Every row gives one point. Each copy is the shape, with its points in the same order, stretched, turned, moved and blurred by noise. Say if it was mirrored as well.

Shape:
9.0  -4.5
3.4  12.4
4.7  -21.5
16.1  7.2
-23.6  -0.9
1.9  16.9
3.0  24.2
-4.4  -7.9
Copy 1:
8.0  -2.6
4.5  -20.7
5.1  16.1
13.4  -16.9
-17.6  -2.8
1.7  -26.9
2.6  -33.3
-1.2  2.2
Copy 1 is: mirrored
Copy 2 (8 x 2):
-2.0  13.2
11.0  -7.1
-17.4  21.6
11.3  11.1
-10.4  -27.0
12.7  -13.2
20.0  -19.7
-8.0  4.6
Copy 2 is: mirrored
Copy 3 (8 x 2):
-7.8  -8.5
-11.4  10.7
8.5  -20.3
-23.1  -1.6
26.7  17.0
-13.5  15.6
-20.4  22.0
8.3  -2.0
Copy 3 is: mirrored
Copy 4:
2.8  -7.4
0.2  5.0
12.0  -16.6
-5.8  -3.5
21.5  6.6
-1.1  8.0
-5.0  11.3
12.1  -4.6
Copy 4 is: mirrored

Shape (10 x 4):
-9.7  -2.2  -17.9  -19.6
0.0  6.7  -14.6  18.1
-6.9  -3.9  -8.3  0.2
6.3  -15.0  -13.3  -4.0
-0.7  13.8  -1.7  -16.4
-8.0  0.4  17.2  -4.8
-8.9  3.5  27.5  33.2
1.3  -5.8  -5.6  -8.2
2.8  -7.2  3.7  -4.6
-1.0  29.2  -10.6  -20.2
Copy 1 (10 x 4):
-24.4  -5.3  20.8  9.5
-17.4  -4.9  -25.4  5.9
-9.1  -9.8  -2.8  3.3
-1.6  -13.5  -2.9  22.3
-13.1  15.7  22.8  1.2
15.3  5.4  9.7  -7.7
29.6  -0.7  -36.9  -24.7
1.0  -3.6  8.2  13.4
10.8  -1.1  4.4  9.8
-34.0  24.0  30.4  -0.6
Copy 1 is: mirrored
Copy 2, 10 rows:
-28.3  6.6  -0.1  -1.8
2.8  9.6  -25.7  -0.2
-11.1  1.4  -9.7  6.3
-19.7  -13.0  -16.4  -9.7
-9.0  11.5  17.3  -4.7
4.1  -4.4  13.9  12.9
35.8  -6.1  -6.1  27.6
-13.0  -4.6  -2.8  -6.5
-3.6  -8.6  -1.0  -3.1
-9.1  25.2  19.2  -12.6
Copy 2 is: only turned
Copy 3 (10 x 4):
-13.8  -3.8  -16.7  -11.4
2.9  -8.9  13.6  -12.1
2.3  -4.3  -4.7  -10.0
-3.1  12.2  -2.4  -22.6
-9.6  1.5  -8.7  7.2
10.1  5.6  -13.1  8.0
32.9  -6.4  6.9  8.5
-5.0  7.9  -6.3  -9.2
1.4  12.2  -6.5  -7.1
-21.0  -5.9  -6.5  13.8
Copy 3 is: mirrored
Copy 4, 10 rows:
-0.6  30.3  -14.0  -5.5
-3.8  1.4  8.3  23.9
2.0  16.9  -0.3  2.7
-14.0  10.0  -1.6  -9.5
3.2  13.2  -23.9  6.3
17.3  1.4  -11.1  -8.8
24.4  -24.8  18.4  9.5
-2.9  11.4  -10.3  -4.9
0.5  1.5  -7.7  -9.6
6.3  16.2  -32.6  21.5
Copy 4 is: only turned

Shape:
-6.2  14.7  8.9  -21.2  4.1  -6.4  -3.2  -7.5
-6.4  -15.1  11.4  -8.6  1.1  2.5  -4.2  -14.2
-10.2  18.4  -11.8  0.1  -1.5  -18.5  6.7  -16.1
2.9  -15.0  5.6  -18.0  -18.6  13.9  5.6  -7.4
13.2  -17.3  -8.9  -14.3  15.6  -13.7  -23.0  15.8
-16.8  -7.4  14.9  11.7  11.4  -2.5  -27.2  -11.9
-0.9  11.4  8.8  -10.1  12.0  15.7  -1.5  10.7
-17.8  -13.3  -12.3  -11.0  -8.6  17.8  -24.5  2.9
-11.5  -4.3  -4.6  14.1  -1.0  13.0  5.1  7.7
11.6  -1.9  -6.3  14.6  12.7  11.0  10.5  6.3
-9.7  2.1  -17.6  12.3  -16.8  -3.8  13.5  14.4
-0.9  -0.4  -1.5  -19.9  15.0  -18.8  12.8  -17.1
20.3  16.7  -3.5  -0.8  -4.3  -18.9  3.5  -7.7
Copy 1:
8.2  0.4  -3.5  -0.8  -6.5  13.5  19.5  16.4
11.3  9.1  -14.7  -6.6  12.9  22.2  -5.4  2.5
-14.0  -5.6  1.4  25.4  -11.0  18.3  6.7  6.2
33.0  4.8  -2.1  -4.9  20.1  6.0  -4.7  6.9
31.1  -23.9  -24.0  -23.6  -25.1  -12.3  10.6  -6.0
-13.6  3.8  -3.3  -22.8  1.1  34.8  -8.2  -0.9
1.2  8.3  12.0  -6.8  -0.6  -14.0  14.1  5.7
7.2  -23.5  7.3  -35.3  23.8  3.9  -4.2  8.0
-12.1  7.3  17.9  6.5  13.1  -1.1  -13.6  -13.5
3.1  10.6  11.7  16.3  -6.7  -18.7  -16.0  -14.5
-3.9  -12.1  22.3  20.8  6.1  -3.8  -8.9  -13.9
7.9  7.3  -36.6  19.8  -13.2  9.7  14.4  4.7
21.3  -0.3  4.0  24.2  -34.0  2.7  2.4  -0.1
Copy 1 is: only turned
Copy 2, 13 rows:
-4.6  -14.6  13.7  36.7  -12.8  -10.2  1.9  4.7
6.7  -13.4  4.5  17.7  0.1  -18.6  13.0  -1.6
-4.6  -20.4  10.1  3.4  -10.1  4.0  -2.1  18.6
-19.9  -7.2  -2.6  26.3  1.9  -14.7  25.8  -7.4
5.2  15.2  -14.7  22.6  23.4  -5.3  -19.9  20.5
30.4  -18.3  -7.6  8.3  -5.8  4.6  3.8  -4.5
-3.4  1.3  15.7  26.9  -3.2  -5.9  -2.7  -15.1
-4.1  0.5  -1.5  23.0  9.0  22.6  19.7  -9.7
1.1  5.6  6.1  -4.1  -2.8  9.5  10.9  -8.1
-0.3  9.9  1.8  -16.6  8.8  -3.2  -9.6  -11.0
-11.8  18.2  -3.5  -7.1  -10.1  18.6  12.7  13.9
1.3  -20.3  21.4  17.0  3.1  -25.0  -8.2  23.3
-16.0  -10.8  -13.3  4.3  -6.0  -10.3  -16.4  20.1
Copy 2 is: mirrored
